Each row is a point. Two turns around zero, p and q, are shown by what they do to some points. Where does a point land after both, in the order given? Backwards means that the second turn is done in reverse. Each puzzle has new turns, and all numbers are rounded.
In the rows, 128 means zero.

Turn p:
[115 106 128] => [103 128 125]
[158 157 130] => [167 124 143]
[148 140 134] => [147 128 143]
[124  79 124] => [ 83 113 140]
[ 72 164  89] => [138 129  52]
[151 122 164] => [130 147 167]
Turn q:
[138 184 133] => [117 179 151]
[171 108 112] => [116 132  79]
[129 152 153] => [145 154 143]
[ 73 129 151] => [152 104 177]
[127  92 112] => [123  95 107]
[130 103 106] => [114 104 110]
Where do these land?
p, then q backwards: [ 98 132 131] => [157 131 120]
q, then p: [142  79 137] => [114  79 136]
p, then q backwards: [ 96 176  87] => [175  79 149]
q, then p: [134 131 150] => [147 122 140]
q, then p backwards: [170 122 136] => [ 93 153 126]

Turn p:
[133 120  93 156] => [112  88 116 138]
[140  93  83 137] => [ 93  85 145 138]
[152 139 158 112] => [162 143 147 116]
[102 123 183 119] => [144 183 129 150]
[111 150 163  87] => [140 182 132 103]
[130 143  88 157] => [118  87  99 123]
Turn q:
[109  99 132 175] => [160 115  86 149]
[119 141 151  73] => [129 155 183 125]
[138 149 151 119] => [129 151 137 105]
[148  91  98 170] => [131  75  88 130]
[125 160 109 103] => [ 90 145 146 131]
Where do these land?
p, then q backwards: [114 133 152 101] => [120 156 153 121]
q, then p backwards: [129 147 147  88] => [136 111 143  86]
p, then q: [152  99 127 174] => [162  96  91 123]
q, then p: [112 102 171 153] => [154  85 150 108]
q, then p: [173 127 129 125] => [107 152 158 117]
q, then p backwards: [108 124  71 101] => [119  69 104 144]
p, then q: [107 165  99 155] => [ 98  91 136 160]

Turn p:
[125 145  76  84] => [192 112 108 114]
[165 121 156 103] => [132 180 132 121]
[104 156 180 150] => [ 98 133 142 186]
[169 125 139 145] => [117 151 161 110]
[ 99 108 101 138] => [120  91 106 115]
[106 113 116 148] => [110 100 119 122]
Turn q:
[ 95 116 187 159] => [140  61 137  96]
[110 152 100 116] => [150 141 116 160]
[144 175 108  91] => [165 180 131 141]
[136 111 128 150] => [106 118 116 117]
[132 121 137 162] => [116 110 108 108]
[152  94 107  89] => [ 92 160 160 146]
Where do these land?
p, then q backwards: [147  88 158  84] => [182 156  96 139]
p, then q backwards: [136 127 155 145] => [141 106 116 111]
p, then q: [129 168 130 115] => [119 132 111  91]
p, then q: [122 166 150 141] => [127 100 109  97]
p, then q: [148 118  73 149] => [109 140 187 128]
p, then q: [128  75 103 107] => [127 165 145 175]
p, then q: [ 87 154 126 155] => [ 90  90 117 121]

Turn p:
[177 123 137 128 140 154] => [137  90 153 140 159 127]
[153 128 104 104 115 130] => [137  89 111 124 122 133]
[ 86  86 160 137 122  92] => [105 175 152 126  93 166]
[ 63 112 158 121 162  80] => [ 80 186 142 147  77 125]
[121 168 131 137 106 110] => [143 151  90 145 136 130]
[136 144 119 116 125 193] => [172 105 142 111 141  88]
[159 135  87 153 125 138] => [123 102 106 102 168 127]
Turn q:
[193 115 129  97 129 150] => [142 151 177 146 106 172]
[116 122 146 135  39 117] => [110  44 126 107 110 151]
[112 117  74 127 173 141] => [148 181 127  96 125  93]
[109 142 128 130 159  76] => [ 89 149  98 147 126  96]
[143 126 138 137 152 137] => [133 145 141 143 147 128]
[ 84 119 146 129 142 134] => [127 132  91 112 159 130]
[182 120 133 140 131 153] => [144 133 182 146 135 143]
[ 86 163 130 129  99 117] => [133  90  83 128 115 112]
Where do these land?
q, then p: [114 146 181 129 135 103] => [ 97 146 131  83 145 109]
p, then q: [153 126 171 100 117 156] => [114 113 173 149 160 143]
p, then q: [ 97 101  90 114 167 125] => [101 109  80 103 106 146]
p, then q: [123 146  91 129 146 140] => [ 99 148 115 115 105 120]
q, then p: [ 91  71 105 122 149 152] => [135  93 113 163  91  82]
q, then p: [151 140 113 145 124  98] => [126 163 125 133 122 156]
q, then p: [ 83 109  97 100 112 148] => [149  76 106 126  94 121]
q, then p: [157 166 168 169 101 129] => [ 94 148 177 110 157 162]
p, then q: [183 145 135 145 101 100] => [162 161 159 107 159 106]
